Each row is a point. The points of each table are mixes of a few directions, plus a little noise. Count the directions of each table, and those that both share. Where both have some left over, give the other angles between the two spaces (their principal angles), to ten degrees, smallest first.
In the rows, 128 means zero.

First:
[[137 160 158]
 [116  84  85]
 [109  55  57]
 [140 171 169]
 [139 172 171]]
Second (6 x 3):
[[140 138 137]
 [144 142 141]
 [ 61  70  75]
 [133 132 131]
 [ 87  93  96]
 [203 193 187]]
Directions: first 1, second 1, shared 0; angles 30

First:
[[142  42 208 101]
 [ 59 138 138 109]
 [163  98 105 162]
 [155  85  89 179]
 [130 158  90 146]
 [140 162 104 135]
 [138 115 133 130]
 [ 97 227 157  61]]
Second (8 x 4):
[[127 125 148 113]
 [126 159  94 142]
 [127 134 146 111]
 [131  94 138 134]
 [136  27 163 143]
 [122 225  55 145]
 [131  63 207  93]
 [124 198  72 143]]
Directions: first 3, second 2, shared 2

First, 7 rows:
[[ 45 145  49 159 116 141 131 169]
 [117 137 105 153 122 145 109 121]
 [156 172  95  99 144 187 163 138]
 [ 41  63 159 121 113  16 143 177]
 [163  91 202 108 130  79 124 108]
 [189 148 140 125 137 169 117  93]
 [185 141 146 131 134 160 110  90]]
Second:
[[131 143 138 128 121 158 109 121]
 [131 149 168 146 108 196  77 102]
 [118 150  83 129 134 152 144 142]
 [146 215 119  94 109 245  75 126]
 [131 113 145 129 128 108 128 124]
 [100  60 139 188 137  71 158 118]
 [124  88 115 124 145  49 170 142]
 [161 178 147  71 116 168  89 128]
 [110  56 100 144 156   7 201 148]]
Directions: first 3, second 3, shared 1; angles 40, 50

First, 7 rows:
[[126 135 126 144 183 114  83 155  18]
 [124 137 196 139  49 147 130 141 167]
 [156 140 162 157 129 127  93 144  53]
 [151  97  45 114 242 114 142  96 107]
 [ 90 182  99 106  28 111 143 133 176]
 [103  77 135 112 180 147 149 122 183]
 [146 129 132 125  84 137 156 106 192]]
Second, 10 rows:
[[246 163 114 142 137 191 239  78 161]
 [168 142 115 132 126 136 156 109 139]
 [ 87 115 166 125 143 152 124 158 115]
 [104  79 134 123 138 140 110 117 132]
 [ 67 238 132 129  89  28  61 220  76]
 [ 92 134 131 125 120  98  91 152 113]
 [ 52  91 187 122 154 163 110 171 108]
 [163  56  68 123 120 111 107  49 164]
 [115  66 117 122 135 132 106  98 141]
 [188 195 117 138 117 129 177 128 131]]
Directions: first 4, second 3, shared 1; angles 30, 70

First, 8 rows:
[[222 249 168 154 159  85 195 140 142 248 198]
 [129 111 125 129 132 125 129 117 132 118 119]
 [ 86 100 107 116 110 149  99 141 119  96 106]
 [ 62 101 130 112  93 166  79 155  94  76 115]
 [113 125  88 120 126 135 121 140 141 134 108]
 [109  77 164 127 120 136 112 102 108  66 121]
 [ 93  69  89 116 122 141 104 117 137  82  86]
 [209 193 153 151 163  86 185 113 151 205 169]]
Second, 9 rows:
[[109  56 146 119 112 154 101  78  75 106 128]
 [137 124 196 138 125 123 130 111 106  97 153]
 [ 90 240 111 114  94 160 105 234 105 194 162]
 [148  52  76 129 156 108 144  67 169 108  80]
 [124  99 184 135 124 128 122 105 109  76 137]
 [150 107 109 137 154 100 151 106 175 105 101]
 [138 184 125 129 126 127 137 159 127 176 150]
 [ 94 229 125 129 116 124 125 241 173 109 129]
 [160  61  78 122 145 129 138  50 115 181 113]]
Directions: first 3, second 4, shared 3

First, 8 rows:
[[130  97 106 157 143 124 127 110  76  94  92  51]
 [129 141 145 122 111 137 135 141 165 152 153 180]
 [126 125 117 124 142 119 121 120 106 113 114  98]
 [147  61 143 239  72 176 174 140 143 141 129 132]
 [117 187 141  50 142 110 107 137 167 151 159 193]
 [131 122 138 144 111 140 138 136 147 141 138 151]
 [117 187 140  49 143 109 107 137 165 150 158 192]
 [126 104  96 140 160 111 116 103  58  82  82  28]]
Second (8 x 12):
[[ 95 148 157 128  92 122 136 122 128 129 132 229]
 [116 110 142  73 126  93 114 118  88  98  94 145]
 [177 119 136  99 123 160 129 166 225 186 171 116]
 [147  99 115  78 129 132 105 121 139 124  98  40]
 [137 167  95 147 162 147 120 128 153 146 154  68]
 [114  90 153 124 109  99 138 122  72  94  95 178]
 [144 144 118 127 194  94 131 147  92 117 153 140]
 [ 94 147 109 249  89 177 151 100 127 130 127 109]]
Directions: first 2, second 5, shared 2

First:
[[ 65 133 127 129  65  86 122 117  83 151 147 135 121  63 111 122 125 143]
 [ 82 154  93 153 183  82  97  94 148  98  56 221 158 169 125 119 131 180]
 [128 133 126 116 124 114 117 130 126 133 142 140 102 129 129 137 118 143]
 [140 101 114 159 131 126  91 105 112 187  92 119 128 181  91 146 119 119]
 [198 133  81  50 119 140 125 160  66 118 232 104  62 106  59 160 111 191]
 [ 97 142 191 131 114 109 139 142 196 122 124 147  99 114 226 124 118  88]
 [124 132 138 179 100 188 131  77 148 116 106 112 129 134 120 127 112 134]
 [155  97 139 117 191 106 139 178 140 152  93 109 186 169 156 114 166  57]
 [122 140 109 168 107 173 119  72 126 109 112 133 125 134  90 132 110 170]
 [170 116 162  79 146 157 201 203 136  94 177  60 170  82 172  99 170  56]]
Second:
[[142 144 101 102 156 110 112 133 125 109 140 164 104 144 115 140 119 172]
 [176 113 148  68 193  78 124 205 157 150 144 135 107 171 185 140 140  81]
 [168 118 146 143 108 195 143 117 143 126 145  78 113 135 126 136 116 110]
 [179 102  85  85 119 144 139 159  43 148 187  66 140 103  43 134 145 137]
 [ 83 132 143 176  90 147 135  88 135 126  99 125 150 106 132 113 126 121]
 [ 89 111 158 171  84 145 147 111 124 152 104  90 169  97 138 107 142  78]
 [148 121  84  65 164  69 117 177  72 140 161 141 132 124  88 134 147 150]
 [142 176  79 138 130 174 103  61 139  59 139 185  71 147  80 151  83 249]
 [ 64 126 174 141 148  52 124 152 173 153  72 170 157 133 215 108 147  67]
 [ 87 137 161 190  90 167 135  77 168 118  90 127 136 120 157 117 115 116]]
Directions: first 6, second 4, shared 4

First (9 x 20):
[[129 122 106 130 112 121 118 137 128 131 126  96 126 125 139 121 100 115
  104  89]
 [138 114  62  61 120 144 110 135 168 170 141 110 117 115 134  99  83  73
   95  74]
 [128 118  94 147  95 109 108 146 118 126 121  61 126 124 152 117  76 111
   81  55]
 [124 126 130 176 104 105 119 139 101 107 116  78 130 130 146 132 104 139
  103  90]
 [138 117  67  45 131 153 116 129 177 177 146 134 117 115 126  99  97  73
  110  96]
 [117 140 194 214 125 102 142 126  77  77 110 124 139 141 130 158 162 187
  150 164]
 [127 139 163 110 162 147 148 110 138 129 134 198 130 133 103 140 183 147
  176 204]
 [124 139 173 142 150 133 147 115 119 113 127 176 133 135 111 145 176 159
  168 193]
 [126 137 163 128 152 138 144 115 127 121 130 177 131 133 111 141 171 150
  166 187]]
Second, 8 rows:
[[119 122 152 116 141 134  99  88 113 102 126 193  87 132  96  97 140 180
  122  51]
 [116  97 138 109 122 113 110 122  84 156 126 111 147 100 135 118 154 111
  125 128]
 [ 82 170 138 142 174 157 133 127 154 135 151 118 119 104 151 132 153 146
  114 101]
 [101 135 143 103 150 145 101  85 101  93 137 165  86 106 110 113 170 167
   77  67]
 [129 138 105 146  91  89  99 152 147 132 141 126 143 119 129 130 100 105
  150 194]
 [200 146  73 146  93 135 207 184 179 111 109  56 161 184 146 193  70  63
  126 249]
 [127 124 136 140 139 132 146 142 137 157 124 111 147 133 142 128 121 121
  156 124]
 [151  95 138 122 116 118 128 122 109 138 110 144 133 146 114 114 115 131
  154 109]]
Directions: first 2, second 5, shared 0; angles 80, 90

First, 10 rows:
[[125 164 172 131 110 174 166 128 167 130 145  89 153 107 110 114 133 161
  156 145 140  74 154 125]
 [117 141 152 148  93 136 150 126 141 143 115  98 142 136 143 106 123 142
  131 135 162  85 127 162]
 [137  96 164 114 167  89 114  74 177 154  98 118 107 196  77 134 148  44
   67  44  51 238  63 140]
 [127 147 132 110 114 162 130 166 119 105 164 156 129 126 115 129  93 138
  153 150 141 124 132 106]
 [118 156 148 192 108 152 141  73 128 169 116  81 169 129 155 132 102 123
  128 161 193  83 130 135]
 [128 104  88 119 131  97 107 151  94 115 120 159 108 125 151 130 131 132
  122 127 127 139 127 135]
 [128  71 122 126 142  48  99  95 133 155  70 135  93 202 129 121 145  54
   57  51  85 219  57 181]
 [137 120  81 128 160 119 113 128  97 114 135 142 126  75 146 151 153 156
  142 154 121 114 168  94]
 [131 149 108 110 129 166 124 169 102  95 174 163 131  92 124 142 103 158
  168 171 142 109 159  82]
 [131 131 113 102 126 135 137 169 123 100 144 140 120  91 129 121 148 172
  155 142 119  95 162 120]]
Second:
[[104 233 249  32 137 179 156 144 196  80 114 202 169 134  28  87  84 139
  186 125 151 196 153 127]
 [127 134 135 123 129 131 130 129 132 125 127 132 131 129 122 125 125 129
  131 128 129 132 129 128]
 [115 186 194  75 133 156 143 137 165 101 121 168 150 131  73 106 104 134
  159 126 141 165 141 127]
 [120 165 171  94 131 146 138 133 152 111 123 154 143 131  93 114 112 132
  149 127 137 152 137 127]
 [139  78  70 174 124 104 115 120  95 151 134  92 109 125 175 147 149 123
  101 129 117  96 116 128]
 [138  86  80 166 125 108 116 121 101 147 133  98 112 126 168 144 146 124
  105 129 118 101 118 129]
 [139  83  76 170 125 105 116 121  99 149 134  95 111 125 171 145 147 123
  104 129 118  99 117 129]
 [144  58  48 191 123  95 110 117  83 160 136  79 101 123 194 154 157 120
   90 130 112  84 111 129]]
Directions: first 5, second 1, shared 0; angles 40

First (10 x 32):
[[214 155  29 101 162 162  99 140 183  51 171 172  86 124  62 113 131 149
   66  78 138  98 173 113 183 104  63  98 126 177  65 155]
 [148 189 156  80  95 117 118 174  73 109  57 114 140 102 138 113 116 149
  153  63 135 158 109 115 124 120 148 173 185 109 145 131]
 [ 85  90 146 184 111 136 148 100 143 188 180 111 139 152 140 130 113 132
  127 169 126 141 127 159 106 143 154  89  92 131 128 114]
 [161 196 131 118  57 134 126 162 100 143 142 110 138 128 118  85  92 216
  116  38 152 178 122 165 126 118 153 115 168 123  97 125]
 [115 114  82 121  70  92 115 176 104  44 127 126 127  91 178  58 166 225
  163 121 113 106  78  86 110 123  76 151 155 117 150 175]
 [ 95  70 132 107 187  82 135  98 103 116  69 151 120 140 142 150 191  83
  169 191 130  79 120 114  98 112 103 182 118  74 150 118]
 [108 115 160 102 173 125 123 134 110 116  53 127 132 110 140 164 139  45
  160 159 110 115 122  82 125 136 134 169 135 124 174 129]
 [115 137 193 141 162 148 140  96 144 189 120 113 144 136 124 192  96  30
  113 157 117 149 147 139 145 153 176 122 109 144 148  97]
 [155 103  73 161 146 107 131  72 209  90 243 160 111 140 130 133 167 150
   59 180 116  78 142 152 176 132  67  91  85 155  86 136]
 [ 82 111 177 167 117 176 144 129 107 234 117  98 143 157 110 141  68  98
  153 125 142 181 140 156  85 139 204  92 107 127 138 101]]
Second (9 x 32):
[[106  72  83 124 132 100 133 126  90 128 106 149 110 161 119  87 173 191
  170 133 159 101 122 146  69  90 101 143 123  67 105 128]
 [103  84  85 165 116 154 119 150 161  91 166 125 120 106 143 104 124 139
  133 161 101 110 117  81 129 144  99  94 103 172 150 166]
 [147 148 149 140 159 169 131 105 163 173 151 127 127 142  91 173  87  63
   88 125 130 148 167 146 158 140 159  95 107 164 111 107]
 [170 197 111 125  77 207 110 196 122 144 131 108 125 116  77  95  41 168
  113  17 145 193 151 125 137 126 167  80 155 179 103 142]
 [170 138 114 117 182 105 123  79 190  80 172 157 118 121 127 173 163  76
   67 170 108  84 147 125 194 136  83 134 110 154 113 127]
 [ 91 166 249  74 115  38 138 128  56 108  17  96 175  81 226 165 172  75
  184 164  96 131  60  99 125 152 156 244 188  67 219 112]
 [132  86  86 148 166 140 135  91 154 156 166 155 105 172  85 132 139 129
  109 146 151 107 162 163 117 108 113  96  89 120  82 114]
 [ 99 130 168 141  77  59 142 111 119 109 155 108 158 105 211 117 166 169
  135 172 102 120  73 136 131 150 120 158 142 103 163 131]
 [134 132 106 119 128 181 120 167  97 162  87 128 113 147  72 107  86 141
  152  65 160 158 154 131  93 105 155 109 135 126 106 126]]
Directions: first 6, second 6, shared 6

First (11 x 32):
[[104 140 165  46 218  82 151  59 102  85 211  48 137 104 158 115  75 202
   63 107 115  58  94  68  92 128  95 130 153  44  83 200]
 [130 127 125 134 121 132 126 133 130 131 122 134 127 130 126 129 132 122
  133 130 129 133 131 133 131 128 130 128 126 134 132 122]
 [131 126 123 139 115 135 125 138 132 134 116 139 127 131 124 130 136 117
  137 131 130 138 133 136 133 128 133 128 125 140 134 118]
 [127 128 129 126 130 127 128 126 127 127 130 126 128 127 129 128 127 130
  127 127 128 126 127 127 127 128 127 128 129 126 127 130]
 [153 115  88 215  33 177 103 202 156 173  40 214 119 153  97 142 184  49
  197 151 142 202 164 192 166 128 163 126 102 217 176  52]
 [116 134 147  86 175 104 140  92 114 106 171  86 133 116 143 121 101 166
   94 117 121  92 111  97 110 128 111 129 141  85 105 165]
 [112 136 153  74 187  97 143  82 111 100 182  75 134 112 148 119  93 177
   85 114 119  82 106  89 105 128 106 129 144  73  98 175]
 [130 127 125 134 122 131 126 133 130 131 122 134 127 130 126 129 132 123
  133 130 129 133 130 132 130 128 130 128 126 134 131 123]
 [143 120 104 181  70 158 113 173 145 155  74 180 122 143 109 136 162  80
  171 142 137 173 150 167 151 128 150 127 112 182 157  81]
 [160 111  78 238   7 190  97 222 163 185  17 236 116 160  88 146 199  28
  216 157 146 222 173 208 176 128 173 125  95 240 188  32]
 [101 142 171  34 231  75 155  48  98  79 223  36 138 101 162 113  67 213
   53 104 113  48  89  60  87 128  90 130 156  32  77 210]]
Second, 11 rows:
[[150 116  94 202  46 170 107 191 152 167  52 202 120 149 100 139 176  61
  187 147 140 191 158 182 161 127 157 126 106 205 169  63]
 [141 121 108 173  80 152 116 165 141 151  83 172 123 141 113 135 156  88
  163 139 135 165 146 160 147 129 146 127 115 173 152  90]
 [107 138 162  56 207  88 150  67 105  90 201  57 136 108 154 116  81 194
   70 109 116  67  99  75  97 127  98 130 149  54  88 192]
 [124 130 132 117 141 120 131 119 124 122 139 116 129 124 132 126 120 139
  118 125 127 118 124 119 123 128 123 128 132 116 122 139]
 [117 134 147  91 169 108 139  96 117 109 165  92 132 117 141 122 104 162
   98 119 122  96 111 102 111 128 113 129 139  89 109 160]
 [102 141 168  39 226  77 154  52 100  82 217  41 138 102 161 114  70 209
   57 105 114  52  91  62  90 128  91 131 155  37  79 206]
 [155 114  87 219  29 179 102 205 157 176  37 217 118 154  96 143 187  45
  200 151 142 205 167 195 167 128 165 126 101 221 178  49]
 [101 141 171  35 231  75 154  49  98  79 222  37 138 101 161 113  67 212
   54 104 113  48  90  61  87 128  90 131 155  33  77 210]
 [142 120 105 180  72 157 113 172 145 154  75 179 122 142 110 136 161  82
  169 141 136 172 150 165 150 128 149 126 112 180 156  83]
 [137 123 113 163  89 148 118 157 140 145  93 162 124 138 116 133 151  98
  155 137 134 157 142 153 142 129 142 127 118 162 147  99]
 [130 127 125 137 118 132 126 136 131 133 120 136 127 130 125 129 134 120
  134 130 129 135 131 135 132 127 131 128 125 137 132 121]]
Directions: first 1, second 1, shared 1

First, 10 rows:
[[130 183  73  82 103 155 119 126 147 187 102  95 119  96 183 157 111 186
   89 116  83  86 149 116  80 166 201   7 209  83 235 152]
 [132 110 165 134 127 130  91 135 126 127 123 142 114 125 122 103 117 117
  167 135 148 121  92 137 151 100 112 159 116 161 104 120]
 [171 139 168 131 143 118  99 112 101 148 148 162 121 136 103 126 109 117
  148 164 153 151 116 159 136 101 110 165 108 158  82 139]
 [ 98 137  96 146 128 104 218 137 125  69 149 112 169 137 118 134 143 101
   86 122 130 149 159 111 126 157 124 139 103 101 130 139]
 [119 114  98 154 134 120 161 130 112 108 138 118 149 118 111 124 146 131
  113 115 131 135 136 115  93 140 133 145 105 116 131 120]
 [108 115 102 144 135 117 173 129 129  96 136 117 147 138 117 134 152 118
  104 114 121 141 151 114 120 147 120 140 108 108 123 120]
 [139 121 155 135 134 120 116 127 121 123 136 143 126 136 114 119 122 113
  145 141 143 140 118 139 147 111 109 159 111 148  97 127]
 [131 111 156  98 132 143  89 119 159 145 111 138  96 162 141 141 136 121
  145 126 109 128 136 136 176 118 102 124 144 132 102 111]
 [117 137 143 120 111 135 110 145 137 128 115 125 123 113 147 111 109 129
  146 128 135 104 101 127 143 121 138 112 146 143 149 137]
 [138 114 123 133 134 136 104 122 123 148 123 130 118 120 124 127 134 144
  137 121 124 124 123 127 106 123 133 130 128 131 128 116]]
Second:
[[122 142 133 131 122 124  96 149 116 142 112 134 151  98 111 123 117 127
  142 140 160 110  98 142 127 111 139 142 112 147 145 124]
 [119 103 114 138 134 132 113 128 120 144 122 123 138 123 110 127 139 143
  139 114 126 134 128 121  96 123 124 147 111 111 130  99]
 [139 129 166 124 109 133 112 179 141  70 140 120 108 141 153 125  94  83
  143 140 134  83 111 130 174 115 138 151 133 146 137 157]
 [157 141  96 138 155 113 174  61 107 160 144 147 124 131 113 140 165 160
   87 131 115 178 161 134  95 154 121 100 133 130  91 134]
 [100 151 125 120 118 124  99 139 122 166  95 134 164  88 111 119 121 141
  141 135 159 120  96 139 126 113 135 119 120 137 157 114]
 [109 142 145 120 111 129  97 164 133 126 109 125 144 108 130 120 105 115
  148 137 152  99  97 136 150 110 137 135 123 141 155 129]
 [157 115  90 148 161 119 168  62 104 158 149 141 120 140 106 141 173 164
   93 119 107 182 169 126  75 154 116 118 122 115  87 118]
 [128 134 149 125 115 131 111 161 134 103 126 125 125 126 138 124 106 105
  142 137 140  99 109 132 154 115 136 141 127 142 140 141]
 [120 107 156 125 111 142 103 179 146  81 132 110 114 144 149 122 101  95
  156 123 125  89 115 119 156 113 132 159 128 123 143 131]
 [129 117 106 113 142 132 208  61 154 130 149 121  90 182 161 139 159 151
   87 105  64 186 193 104 126 171 102  70 172  87  96 133]]
Directions: first 5, second 4, shared 1; angles 30, 40, 60

First (11 x 32):
[[ 92 124 137 131 133 119 103 161 125 136 137 117 113 128 152 125 139 128
  131 125 132 110 127 157 102  99  97 130  74 120 130 118]
 [153 105  64  98  86 163 119  84 141 106  95 173 111  89 128 106 123 149
  127 174 161 129 145 171 170 249 153 145 181 115 197 144]
 [132 121 169 138 163 111 155 134 125 125 123 106 133 143 129 147 131  84
  142 107 105 123 114 124 107  51 130 117 128 155 106 120]
 [159  89  95 123 126 113 150 125 134 125 124 148 123 151 124  95 157  71
  120 125  97 183  97 146 138  87 165 160 163 178 143 120]
 [ 73 167 178 140 137 133  90 161 115 150 133  86 129 120 139 160 103 191
  141 124 158  72 163 109 107 132  71  92  58  83 101 126]
 [130 148 129 147 131 106 132 149 122 145 172 123 148 162 113 118 139 128
  106 101 100 168 108  78 120  82 132 138 113 135  82 122]
 [ 95 147 100 121 116 135  97 130 135 100 168 160 111  85 157 131 136 144
  115 135 150  86 121 174  99 177  96 137  76  66 145 135]
 [133 128 132 127 105 145 114 129 119 166  87 104 134 146 105 119 105 183
  137 146 149 147 167  90 173 170 135 114 152 143 134 130]
 [134 117 117 131 139 111 141 132 133 114 152 143 126 134 136 118 151  83
  118 114 103 145  96 146 109  85 137 147 122 140 124 122]
 [168 119 113 104 110 168 147  66 137 107  72 146 129  92 111 142  97 150
  145 165 160 109 160 133 176 234 160 114 209 122 172 149]
 [138 142 174 148 163 105 160 136 121 133 145 102 152 158 114 149 127  98
  129  93  94 140 110  80 110  43 134 115 130 149  75 120]]
Second:
[[145 125  54  88  90 126  84 148 136 134 171 139 121 146 162  86 104 112
  150  93 162 132  80  98 157 132 138 152 120 155 147  71]
 [104 130 127 136 123 138 133 112 126 114 111 139 120  96 119 143 142 156
  109 157 136 123 151 173 124 178 119 121 137  99 140 165]
 [183 120 146 154 146 138 105 113 142 111 111 180 132 140 160  93 117 124
  131 133  87 110 167  56 111 143 117 135  75 130 155  92]
 [187 144 189  92 145 139 140 150 122 186 174  82 161 183  85 124  89  82
  169 110 109 101  96  50 122  51 165 142 107 103  78  93]
 [ 93 119 115 144 131 108 140 131 123 114 110 118 118 121 136 143 147 130
  115 118 131 156 123 161 130 109 118 116 152 164 125 143]
 [143 143 152  98 124 144 134 134 123 160 156 102 140 137  92 136 111 121
  143 136 137 105 113 123 131 123 148 137 128  86 106 132]
 [138 124 155 170 146 141 128  95 136  96  84 177 123 100 141 126 143 158
  105 166  95 112 194 127 104 185 104 119 101 102 158 151]
 [ 86 120  85 124 113 105 130 143 124 120 131 108 116 126 141 136 141 124
  124 103 154 160  95 165 145 105 126 124 162 174 125 130]
 [ 51 138 173 142 143 119 190 124 107 134 102  68 128  95  67 202 164 150
  102 155 139 143 134 233 120 114 128  99 190 105  87 219]
 [148 116  81 131 116 122  94 130 141 109 132 165 119 136 175  90 121 123
  132 108 129 135 125  92 137 140 119 139 106 163 160  84]]
Directions: first 5, second 4, shared 1; angles 50, 70, 90

First:
[[124 126  97 153 132 133 132 114 123 133 132 127 148 126  92 142 140 128
  128 156 125 134 146 119 129 124 161 124 105 156 119 125]
 [120 127 195  69 111 123 118 151 134 109 128 142  75 124 203 113  94 131
  130  89 135 119 111 135 123 147  60 143 190  78 154 133]
 [107 104  80 129 124 154  62  85  48 156 159 173 147 124  99 139 172 167
  148 206  82 110 155 127 142 118 167 107  48 190 130 136]
 [147 127 111 136 139 130 105 122 110 149 128 126 149 140 121 111 155 140
  134 121 108 114 106 145 137 110 139 112  83 137 119 135]
 [107 123 129 134 130 125 121 119 109 127 132 134 142 115 124 117 135 129
  123 147 144 139 142 131 121 126 127 114 120 112 121 124]
 [156 147 131 141 129 119 185 154 196 113 108  94 115 140 120 149  99 100
  120  86 140 135 115 114 127 136 133 156 173 131 127 123]
 [133 137 120 157 138 117 160 134 154 123 116 104 150 126 106 124 126 109
  116 117 153 145 129 126 120 123 140 126 134 115 112 121]
 [130 132 160 104 120 123 141 145 150 113 123 125  99 128 160 129 102 120
  126 100 136 127 120 125 125 140  98 143 172 105 140 128]]
Second (8 x 32):
[[128  90 165 117 127 142 131 143 155 109 132 114 113 131 135 133 115 142
  143 128 105 130  82 141 128 125 120 159 140 127 142 148]
 [ 94 143 123 106 112 122 105 110 140 139 137 156 108 123 145 143 118 100
  161 106 119 130 153  99 132 127 106 122 144 122 147 113]
 [ 96  90 149 134 134 131 105 118 132 127 137 124 149 118 122 110 140 130
  153 137 118 144  95 146 123 105 120 124 106 102 130 139]
 [124 160  97 136 128 117 123 114 105 145 125 141 143 125 122 123 140 116
  118 127 146 127 167 117 127 129 134 101 116 127 116 110]
 [237 196  63 179 156 120 200 158  60 131  93  96 163 147  89 114 151 164
    7 159 190 102 182 147 126 165 193 103 106 174  66 118]
 [131  87 164 123 130 141 133 144 152 108 131 111 118 131 132 128 119 145
  139 133 108 131  78 146 127 123 123 158 135 126 139 150]
 [123 135 132 109 116 130 126 129 145 126 130 138 102 131 143 147 112 117
  142 113 117 123 134 111 131 136 115 141 153 136 144 124]
 [ 89 123 130 119 122 123 101 109 133 138 138 146 129 119 135 126 130 110
  160 120 120 137 134 117 128 115 111 117 124 110 138 121]]
Directions: first 4, second 3, shared 1; angles 60, 70

First (8 x 32):
[[118 126 110 133 122 149  93  99 178 132 124  90 123  90 112 103 182 149
  117 113 199 124  82  83  99 109 123 154 119  89 114 143]
 [115 141 156 137 132  95 169 105  80  85 102 116 140  87 151 146  75 149
  116 163  89 149 126  91 144 134 140  60 128 190  87 113]
 [199  96 192 174 102  88 196 107  84 121 130 141 182 166 131 157 112 112
  123 108  88 146 119 180 166 184 141 123  77  95 182 155]
 [ 80 109  84  88 144 110  81 126 161 147 121  99 109 140 104 135 106 109
  139 125 168 132 127  76 110  85 113 143 119 154 110 117]
 [129 146 121 118 146 134  94 121 155 140 122 146  89 124 127 134 170 119
  130 104 152 145 122 122 100 135  94 149 143 104 118 113]
 [ 92 156  71 123 135 164 132 175 113 112 130 136 130  94 142  84 107 166
  150 191  88  91 179 146 119 104 147 120 194 181  87  87]
 [203 108 164 173 106 115 176 126 104 133 138 159 168 165 129 136 150 117
  135 106  95 133 134 206 146 186 130 156 103  72 183 143]
 [ 85 141 127  75 137 166  82 166 149 154 156 135  83 159 127 129 120 102
  113 115 146 104 133 121 143  87 135 119 143 137 143 153]]
Second:
[[133 134 107 119 120 114 122 140 128 126 116 121 122 130 139 135 135 122
  111 146 126 135 119 131 127 138 143 128 124 122 126 133]
 [144 147  65 104 103  86 109 168 129 126  96 109 107 135 155 151 147 110
   72 179 121 148 102 147 128 162 175 129 118 110 121 144]
 [101  92 249 175 175 206 163  55 126 129 185 165 167 118  79  85  93 164
  235  27 142  89 175  94 127  63  39 128 145 163 142  96]
 [140 143  77 106 109  94 114 158 131 126 105 110 112 132 150 146 145 113
   83 171 121 146 106 142 128 158 167 128 121 112 122 142]
 [115 113 177 145 147 158 142  99 126 130 152 142 143 124 106 110 113 140
  173  89 134 113 146 115 127  99  93 126 136 142 131 114]
 [128 128 126 129 127 128 127 128 128 128 128 127 127 128 129 129 129 127
  127 129 129 127 127 128 130 128 130 128 128 127 129 129]
 [146 151  55 100  99  80 106 172 131 126  92 106 104 135 156 155 151 106
   60 189 122 152  98 149 127 169 184 128 117 107 120 149]
 [125 125 137 132 131 133 131 124 130 128 131 130 129 127 124 125 125 132
  134 121 130 125 131 125 127 125 124 127 128 130 129 127]
 [104  96 234 170 171 202 158  61 126 131 181 160 163 118  81  89  94 160
  226  38 142  90 171  98 127  67  47 128 147 159 139  98]
 [145 150  57  96  99  81 107 171 130 128  93 107 104 134 158 155 150 105
   62 189 119 152  98 147 128 169 181 126 117 106 121 149]]
Directions: first 6, second 1, shared 0; angles 90
